Each row of a before or after table is a point. One or more steps were done to the points. Then noise was added and the rows were shuffled. The steps act on how far a point lies along the listed directions, d1 being the first. Write out the steps. A step turns or swaps two directions, mirrors them in a line or flattens them onto one, adds a multiple of one to another, or multiplies one. Angles are multiples of 10 degrees, from the lower direction toward the higher: turns from -170 to 170, lines from 10 to 170 but not 90. Use the fewest steps. Two steps may share a direction if one is a turn and the other turns, adds or multiplies; they go together, in the order done. Otherwise the lowest direction goes first.

Directions:
(1): [-0.043, -0.022]
(2): [0.022, -0.043]
Before:
[[0.008, 0.020],
[0.014, -0.005],
[-0.049, 0.012],
[-0.032, -0.032],
[-0.055, -0.027],
[0.069, -0.017],
[-0.040, -0.022],
[-0.049, -0.008]]
After:
[[0.032, -0.036],
[-0.062, 0.027],
[0.044, -0.017],
[0.007, -0.045],
[-0.014, 0.006],
[0.005, 0.020],
[0.020, -0.039],
[0.029, -0.057]]
Steps: swap d1 and d2

Directions:
(1): [-0.040, -0.019, 0.001, 0.026, -0.055, -0.035]
(2): [0.041, -0.010, -0.043, 0.030, -0.035, 0.035]
Before:
[[-0.017, 0.003, 0.048, -0.023, 0.003, 0.012],
[0.035, 0.007, -0.006, 0.011, 0.005, 0.033],
[-0.083, -0.007, 0.021, 0.017, -0.041, -0.064],
[0.038, 0.008, -0.004, -0.028, 0.047, 0.033],
[-0.039, -0.012, -0.008, 0.021, -0.032, -0.025],
[0.023, -0.018, -0.036, 0.033, -0.051, 0.041],
[0.026, 0.001, -0.010, -0.017, 0.024, 0.008],
[-0.042, -0.003, 0.003, 0.009, -0.013, -0.044],
[0.011, -0.002, 0.003, 0.011, -0.007, -0.007],
[-0.035, -0.035, 0.001, 0.046, -0.056, -0.001],
[0.003, 0.030, 0.010, -0.028, 0.023, 0.002]]
After:
[[0.010, 0.037, 0.010, -0.035, 0.036, 0.007],
[-0.112, -0.020, 0.022, 0.038, -0.082, -0.090],
[0.038, 0.005, -0.011, -0.023, 0.038, 0.018],
[-0.054, -0.045, 0.000, 0.061, -0.084, -0.022],
[0.044, 0.010, -0.007, 0.006, 0.019, 0.042],
[0.056, 0.017, -0.005, -0.038, 0.074, 0.049],
[-0.053, -0.021, -0.005, 0.033, -0.055, -0.040],
[0.019, -0.019, -0.036, 0.035, -0.058, 0.037],
[-0.056, -0.011, 0.003, 0.019, -0.034, -0.055],
[-0.014, 0.004, 0.049, -0.024, 0.006, 0.014],
[0.007, -0.004, 0.005, 0.013, -0.010, -0.013]]
Steps: multiply d1 by 1.6

Directions:
(1): [0.045, 0.030, 0.014, -0.031, -0.027, 0.033, 0.028, 0.053, 0.021, -0.006, -0.053]
(2): [-0.041, 0.021, -0.059, 0.045, 0.015, -0.030, 0.039, 0.019, 0.012, -0.004, -0.045]
(3): [0.067, -0.016, -0.055, 0.028, -0.013, 0.025, 0.027, -0.026, -0.042, 0.015, 0.010]
Before:
[[-0.019, -0.005, 0.031, -0.008, -0.008, -0.006, -0.025, -0.019, 0.014, 0.016, 0.016],
[0.093, 0.019, 0.013, -0.030, -0.035, 0.056, 0.014, 0.012, -0.022, 0.031, -0.016],
[0.014, 0.008, 0.022, -0.031, -0.030, 0.032, 0.026, 0.059, 0.010, 0.008, -0.064],
[0.072, 0.036, 0.036, -0.051, -0.042, 0.032, 0.033, 0.075, 0.008, -0.029, -0.047],
[-0.031, 0.008, 0.075, -0.025, 0.026, 0.002, -0.011, 0.003, 0.034, -0.004, 0.008],
[0.075, 0.054, -0.030, 0.003, -0.024, 0.042, 0.073, 0.103, 0.001, -0.001, -0.121],
[0.005, -0.026, 0.062, -0.022, 0.007, -0.028, -0.035, -0.017, -0.002, -0.005, 0.043],
[-0.087, 0.042, 0.038, -0.017, 0.037, 0.005, -0.024, 0.026, 0.066, -0.025, -0.004],
[-0.033, 0.023, 0.061, -0.031, 0.001, -0.012, -0.003, 0.054, 0.050, 0.000, -0.020],
[-0.042, -0.020, 0.041, -0.009, 0.029, -0.034, -0.020, -0.037, 0.014, 0.017, 0.031],
[-0.052, -0.050, 0.085, -0.058, 0.006, -0.023, -0.084, -0.056, 0.004, -0.007, 0.078],
[0.073, -0.002, 0.009, -0.020, -0.020, 0.043, 0.009, -0.010, -0.005, 0.014, -0.002],
[-0.065, 0.046, 0.018, -0.022, 0.024, -0.039, 0.009, 0.062, 0.024, -0.042, -0.032]]
After:
[[-0.055, 0.020, -0.014, 0.029, 0.013, -0.036, 0.030, 0.038, 0.030, 0.003, -0.028],
[-0.020, 0.007, -0.017, 0.017, 0.021, -0.025, 0.039, -0.001, 0.014, 0.012, -0.030],
[0.015, 0.000, -0.046, 0.044, 0.008, -0.034, 0.041, 0.007, -0.010, -0.002, -0.022],
[-0.079, 0.039, 0.019, -0.014, 0.029, -0.043, 0.000, 0.045, 0.022, -0.037, -0.017],
[-0.013, 0.007, -0.024, 0.025, -0.009, -0.010, 0.014, -0.002, 0.009, 0.021, -0.021],
[0.056, 0.001, -0.022, 0.010, -0.015, 0.025, 0.003, -0.026, -0.039, 0.032, 0.016],
[-0.092, 0.048, -0.018, 0.021, 0.039, -0.001, 0.019, 0.031, 0.059, -0.020, -0.031],
[0.005, -0.009, 0.073, -0.033, 0.010, 0.011, -0.047, 0.013, -0.015, 0.005, 0.018],
[-0.026, -0.016, 0.009, -0.001, -0.009, 0.003, 0.002, 0.011, -0.011, 0.011, -0.018],
[0.054, -0.012, -0.022, 0.014, -0.007, 0.025, 0.011, -0.033, -0.018, 0.019, 0.012],
[-0.031, 0.023, -0.023, 0.043, 0.036, -0.013, 0.049, 0.007, 0.019, 0.003, -0.032],
[0.013, 0.001, -0.016, 0.009, -0.003, -0.016, 0.020, 0.005, -0.025, -0.018, 0.008],
[-0.020, 0.002, -0.107, 0.057, -0.001, -0.031, 0.063, 0.004, -0.003, -0.003, -0.058]]
Steps: multiply d1 by 0; mirror d2 and d3 in the line at 120 degrees
